Each wall is flat, endless, passes through zero and stands at right angles to its row. A trip goes straight from one point to another. List the walls that it crosses, first one first.

Walls:
(1): 31 44
(2): 34 74
(3): 74 40
(4): -36 -46
Trips:
 15 -17 to 15 35 => 4, 1, 2
23 11 to -21  20 => 3
 -3 -79 to -12 -38 => none
 33 -12 to -44  41 => 3
-53 -57 to -47  54 => 2, 1, 4
 23 -22 to  91 -48 => 4, 1

Walls:
(1):  43 -48  11 -63 -28 -42   4  -6  47
(2):   5  76 -10   4 -30 -78 -63   7 -33
(3): -12  28 -27  -7  35  49 -57 -44 -54
(4):  -6  40 -34 -36   1  65 -42  -9  92
(5):  51   1  36 -14 -12   0 -25 -21 -67
Trips:
-45   8  47 -41 -29 -73 -56 -21 -51 to  16  51 -76  68 -45 -21  53  10 102 => 3, 5, 4
 33  26   0  77 -16  -9   4  10 -16 to -15  49 -80  -4  47 -17  37  75 -27 => 5, 3
-14 -72  43 -16 -70 -22  40 -43 -37 to -34  23  62 -59  48  55 -37 -77  -1 => 3, 4, 1
-24   1  33 -15   8 -37   7 -12 -11 to   4  26  40 -49  -9  69 -28 -15 -10 => 3, 4, 2, 1
-10 -73  16  16  28  -4   3  31  39 to -40  21   5 -31 -91  52 -11 -51 -27 => 4, 3, 5, 1, 2
-19   2   0   2  16 -54 -25 -43 -14 to  65 -37  50  -4  83 -28   3  13 -47 => 2
  7 -38  16  42  25  14  16 -10 -29 to -37 -20 -43 -35   7 -23 -42 -70  47 => 5, 1, 4, 2

Walls:
(1):  -3  13  -5  14  22 -39  11 -14  57 -31 -38  -4  37  -9  10 -18 -20 -57
(2): -32  32 -24 -48  -4  40  47  51  58 -22   6  -7  22  61   3  -9  25 -21
(3): -15 -15 -12  -8  27  -8 -35  26  36  12  19 -31  61  67  63 -15  -8   3
(4):   2   3  46  48  95  -7 -10   3  14 -64  -4 -21  19 -12  -4 -55   9  22
(5): -40 -26 -45   0   5 -48  -9  21 -56 -47  24 -10 -55 -43  56  84   7 -21
(6):  34 -17  -2  40  18   4   4  63 -11 -61   1   6 -59 -31 -29 -71  16 -16
Trips:
  28    4   30   60  -20   -9   -3   -5   31  -25   40  -22   -7   21  -22   38 -116   38 to  -8  14 -19 -16  28  17 -23  16 -11 -14 -10  43  63  24  -6 -16 -43  44 => 2
-49  22  22   6   4  -7  14  -5 -28 -28   5 -25   3   4  27 -25  11   5 to  30  23   4   1   0   3 -34  18  78 -47 -31  62 -42  15 -18  26  41 -16 => 3, 5
 33  -6  52 -50  19  49 -32 -74  20   9  31  -9 -42 -13  63 -26 -23   7 to  24 -26  35 -42  10  88 -58 -18 -52  68 -43 -24  17 -34  15  77  17 -14 => 4, 3, 5
 42 -29  27 -16  -7  -1 -17   9  31  11  -2 -32  35  35  10  52  -3  32 to -39   3 -51  16 -19  33  38  -6  12   0 -12  17  42  -7 -10  44  10  12 => 5, 1, 3
 -6 -29 -18  10 -44  35 -23  38   0  31   3  -5  61 -21  43  57 -18 -64 to  -6  41 -54  47 121  24  -7   0 -14 -78 -22  27  17  -6  46  72  17   9 => 4, 6
  6  60 -50  43  27 -27  29  10  -9   1  60  10  26  26 -36  39  37  18 to  -5   0 -36   0   0  -3  40 -44 -32   1 -46  34 -19   0  27   5  15 -24 => 3, 4, 1, 2
 23  75  -3  10 -10   8  45 -56  19  31 -33  39  47 -22   9  45  17 -19 to  -2  16 -24  13 -10 -98  -5 -30 -24  -8  23  57  -8 -44 -19  22 -32 -94 => 2, 5, 6
 26  -9 -12  37  40 -34  14 -73  79  63 -23  12  59  -4   2   7  -9 -31 to  14  59  15 -19  37 -58 -33  -8 -52   2  22 -23 -79  -1 -18  36 -17  32 => 3, 5, 1, 6
 39  72 -42  23 -49  22 -25   4   8   8 -25 -25 -54  -3  10  71   1 -14 to -26  23  44 -40 -52  14 -14 -25  34  45  44 -31  35  15  -3  -6  63  12 => 2, 5, 3
-30  -7  38  29  38 -19 -21  -2  51 -25  41  12  51 -73   9  13 -12 -16 to -36   1  14 -14 -16 -38   3  -9  16 -13   7  34  13  11  11   9  29 -67 => 2, 4
